Each point is reached from the start by the listed moves, each made once or not at all, plus a little noise. Is the number of moves made odd or even? Then give how often each move was made.

Moves:
(1): +0.80 -0.17 -0.24 +0.02
(2): -0.70 -0.50 -0.20 +0.23
Start: +0.11 -0.07 +0.27 -0.04
Points:
+0.91 -0.24 +0.02 -0.03 -> odd (1, 0)
-0.55 -0.59 +0.06 +0.20 -> odd (0, 1)
+0.11 -0.05 +0.29 -0.03 -> even (0, 0)

Moves:
(1): +0.08 -0.22 -0.21 -0.42 -0.03 +0.40 -0.15
(2): -0.34 -0.26 -0.13 -0.32 +0.07 +0.09 +0.32
(3): +0.08 +0.44 +0.50 +0.16 +0.16 +0.43 -0.10
(4): +0.49 -0.30 +0.01 -0.29 +0.22 +0.34 -0.01
Start: +0.00 +0.39 -0.09 -0.43 +0.32 -0.19 -0.15
Points:
-0.15 +0.31 +0.05 -1.03 +0.54 +0.73 -0.06 -> odd (1, 1, 1, 0)
-0.19 +0.57 +0.28 -0.56 +0.55 +0.32 +0.09 -> even (0, 1, 1, 0)
+0.53 +0.51 +0.42 -0.57 +0.70 +0.57 -0.26 -> even (0, 0, 1, 1)

Moves:
(1): +0.25 -0.60 +0.31 +0.32 -0.14 -0.56 -0.45 +0.73
(2): +0.18 -0.26 -0.74 +0.16 +0.08 -0.13 +0.10 -0.09
(3): +0.06 +0.14 +0.58 +0.21 +0.07 +0.36 -0.33 +0.17
(4): +0.10 +0.31 -0.06 -0.07 +0.01 +0.10 +0.00 +0.22
(5): -0.02 +0.00 +0.18 -0.06 -0.06 +0.17 -0.65 +0.05
(6): -0.39 -0.01 -0.11 +0.21 -0.15 +0.07 -0.19 +0.23
(7): -0.04 -0.13 +0.12 +0.09 +0.30 -0.16 -0.23 +0.12
(8): +0.07 -0.01 +0.10 -0.51 -0.03 +0.59 +0.02 +0.10
Start: +0.09 +0.08 +0.01 -0.14 -0.09 -0.03 +0.10 -0.15
Points:
-0.03 +0.54 +0.51 -0.31 -0.19 +1.09 -0.39 +0.56 -> even (0, 0, 1, 1, 0, 1, 0, 1)
+0.05 +0.25 -0.29 +0.36 -0.05 +0.35 -0.31 +0.37 -> even (0, 1, 1, 1, 0, 1, 0, 0)
+0.21 +0.21 +0.89 -0.48 -0.11 +1.10 -0.84 +0.17 -> odd (0, 0, 1, 0, 1, 0, 0, 1)
+0.23 -0.47 +0.11 +0.77 +0.07 -0.35 -1.04 +1.20 -> even (1, 1, 1, 1, 0, 1, 1, 0)
-0.10 -0.30 -0.42 -0.25 +0.05 +0.51 -0.85 +0.25 -> odd (0, 1, 0, 0, 1, 1, 1, 1)
+0.25 -0.18 -0.56 -0.02 -0.08 -0.01 -0.45 -0.19 -> even (0, 1, 0, 0, 1, 0, 0, 0)

Moves:
(1): -0.04 +0.30 -0.23 +0.00 -0.79 +0.00 +0.16 +0.00 -0.22 -0.11 +0.03 +0.15
(2): -0.21 +0.19 +0.00 +0.13 +0.05 -0.27 -0.33 +0.06 -0.11 +0.12 +0.17 +0.07
(3): -0.16 +0.09 -0.05 +0.30 -0.06 -0.01 +0.16 +0.00 +0.17 +0.04 -0.11 +0.29
(4): +0.05 +0.44 -0.07 +0.02 -0.33 +0.09 -0.23 +0.31 -0.11 +0.02 -0.29 +0.16
(5): -0.14 +0.06 +0.07 -0.19 -0.19 -0.12 +0.30 -0.25 +0.11 -0.20 +0.07 -0.08
(6): +0.10 +0.06 -0.28 +0.01 +0.57 -0.04 -0.22 -0.11 -0.24 -0.41 -0.18 +0.42
(7): -0.20 +0.00 +0.10 -0.19 +0.06 +0.00 +0.06 -0.02 -0.09 -0.12 +0.10 +0.12
(8): +0.06 -0.07 -0.05 +0.21 -0.21 -0.08 -0.12 +0.08 +0.31 +0.21 -0.14 +0.28
(9): -0.53 +0.06 -0.19 -0.12 +0.09 -0.04 -0.12 -0.09 -0.09 -0.37 +0.35 +0.03
(10): +0.44 +0.07 -0.10 -0.35 +0.18 +0.40 +0.14 -0.29 -0.06 -0.11 -0.11 +0.01
(11): -0.29 +0.02 +0.13 +0.22 +0.17 +0.11 -0.02 -0.23 -0.03 +0.00 -0.57 +0.26
(12): +0.14 +0.19 +0.36 +0.19 +0.12 +0.18 -0.46 +0.23 -0.24 -0.03 -0.14 -0.17
Start: +0.04 -0.22 +0.05 +0.05 +0.02 +0.23 -0.07 +0.18 +0.17 -0.09 -0.15 -0.05
Points:
-0.12 +0.70 +0.02 +0.56 -0.42 +0.49 -0.92 +0.46 -0.47 -0.52 -1.34 +1.17 -> odd (1, 0, 0, 1, 0, 1, 1, 1, 0, 0, 1, 1)
-0.92 +0.76 -0.33 -0.02 -0.94 +0.02 -0.59 +0.39 -0.40 -0.51 +0.22 +0.50 -> odd (1, 1, 0, 1, 0, 0, 1, 0, 1, 0, 0, 0)
-0.93 +0.19 +0.22 -0.02 +0.85 +0.32 -0.54 -0.28 -0.38 -1.22 -0.54 +0.52 -> even (0, 0, 0, 0, 1, 1, 1, 0, 1, 0, 1, 1)
+0.38 +0.46 +0.00 +0.23 -0.69 +0.52 -0.70 +0.28 -0.21 -0.03 -0.35 +0.31 -> odd (1, 1, 0, 0, 0, 0, 0, 1, 0, 1, 0, 1)
-0.57 +0.79 +0.23 +0.73 +0.57 +0.30 -1.10 +0.37 -0.44 -0.46 -1.15 +1.16 -> odd (0, 1, 1, 1, 0, 1, 1, 0, 0, 0, 1, 1)
-0.24 +0.65 +0.11 -0.03 -0.05 +0.53 -1.10 +0.48 -0.29 -0.39 -0.20 +0.40 -> odd (0, 1, 0, 1, 0, 0, 1, 1, 1, 1, 0, 1)
